Each wall is flat, endless, passes through zero and stands at right angles to its row. A trip goes straight from one point to another. Which walls does it cross, in order?
In the rows, zero is written as 128.

Walls:
(1): [131  45 137]
(2): [ 93  84 142]
(3): [147 130 202]
(4): [114 201 151]
Trips:
[111 100 113] to [152 123 147] => 3, 2
[132 192 145] to [148 105 120] => 4, 1, 3, 2
[119 108 114] to [115 102 161] => 3
[145  96 146] to [148 193 136] => 2, 4, 1
[186 123 127] to [130 124 133] => 2
[200 144 190] to [ 94 144 112] => 3, 2

Walls:
(1): [ 70 114  46 113 137 160 128 133 106]
(2): [162 102 127  66  87 139 117 136 106]
(3): [142 166 125 138 133 122  85  98 124]
Trips:
[113 137 172  88 156  81 127  44  90] to [128 120 129 122 160 125 154 165 128] => 2, 3, 1
[100 118 131 129 127  97 127 107 109] to [160  83 173 135 129 169 118  96 130] => 1, 2, 3
[176 168 143 135  98  94 102  76  75] to [117  94 118 123 133  81 132 168 217] => 2, 3
[114 125 191 127 169 136 198 152 104] to [147 133 178 176 107 137  64 153 173] => 3
[172 131 171 132 171 161 137 107  70] to [162 140 142  83  99 197 143 164  96] => 3, 1

Walls:
(1): [134 144  98 160  92  82 169 182 193 117  85 117 109 156]
(2): [ 96 110 183 170 144  86 124 193 100 118  94 105 143 107]
(3): [111 115 136 102 101 139 114 188 149 102 109 112 111  99]
(4): [127 138 154 179 140 117 137 137 182 187  80 158 146 118]
(5): [110 189  82 211 146 139 120 139  98 118 109 139  83 108]
(6): [143 111 147 133  65 104 175 133 124 114 124  99 180 117]
(7): [105 113 188 144 160 164 125 115 110  71 128 136 123  59]
(8): [ 87 120 175  89 144 194  88 162 125 107  94 123 129 108]
Trips:
[136 107 132 131 190 116 115 133 124 162 113  48  89 116] to [127  63 151 154  80 144 108  97  97  74 119 105 105 165] => 4, 5, 6
[104 124 118 129  80 122 134 195 159 196 106 136 164  98] to [106  90 131 133  89 156 131 178 135 113 167 166 140 133] => 7, 4

Walls:
(1): [135 148  81 104 137 163 200  76 147  43  79 145 100 148 117 121 141  87
 188 121 128 136 137  47]
(2): [188 158 169 141 145 134 173 109 195  82 136  95  92  99 107 116 126 133
 123 133 116 119 143  94]
(3): [153 155 109 102 108 177 175 102  73 101 162 183 170 179 125 105 166 128
 167  88 108 128 166  97]
(4): [131 151 106  85 119 127  90 160 173  73 127 105 135 127 183 138 166 159
  87 142 111 129 121 107]
(5): [134 129 102 150 134  68 134  71 149 183 138 103 149 121 172 169 130 163
 139 162 112 106 127 165]
Trips:
[109  99 175  91 148 156  71 139 176 140  54 218  99 131 134 157 157 150
 150 198 171 162 147 178] to [128 122 179 160 172 156 138 103 153 111 114 103 111 136  98  61 127 180
 193 130 160 120 165 109] => 4, 1, 2, 3
[103 149 133 137  78  68 147 104  93 165 148 137 130 124 124 123 180 172
 182 154 137 107 103 135] to [ 66  91 189  82 169  86 161 160 180 140 189 150  92 144 130 167 124 168
 129 142 135 142 102 149] => 3, 4, 2
[149  98 128 157  94 197 138 154 121 118 113 116 111 143 101  97 190 181
 113  73 123 105  83 179] to [150 100 138 148 105 108 149 145 162 184 193 139 111  87 122  63  91 151
  77 119 210 173 161 126] => 2, 4, 3
[166  78 131  61 183 125 123 194 169 113 152 107 135  98  78  92 113 132
 107 109  89 125 134 180] to [152 140 142 147 173 119 177 159 181  77 101 151 124 120 142  99 126  82
 131 219 103  84 192 132] => 1
[138 130 184 121 217 128 123  73 157 195 110 104 125  85 177 103 126 110
  88 129 106 175 108 163] to [104 186 136 146 140 103 186 159 174 100 150 163 127 110  59  63 126 108
 124  82 100 140  89 137] => 5, 1, 3
[ 91 187 140 106 153  67 104  94 115 148 119  90 150 157  91 112 151 141
 145 107  74 147 165 125] to [148 214 149  80 144 133 148 169 130 137 107 131 159  92 169 124 154 121
 108 128 141 160 143 109] => 4, 2, 1, 5
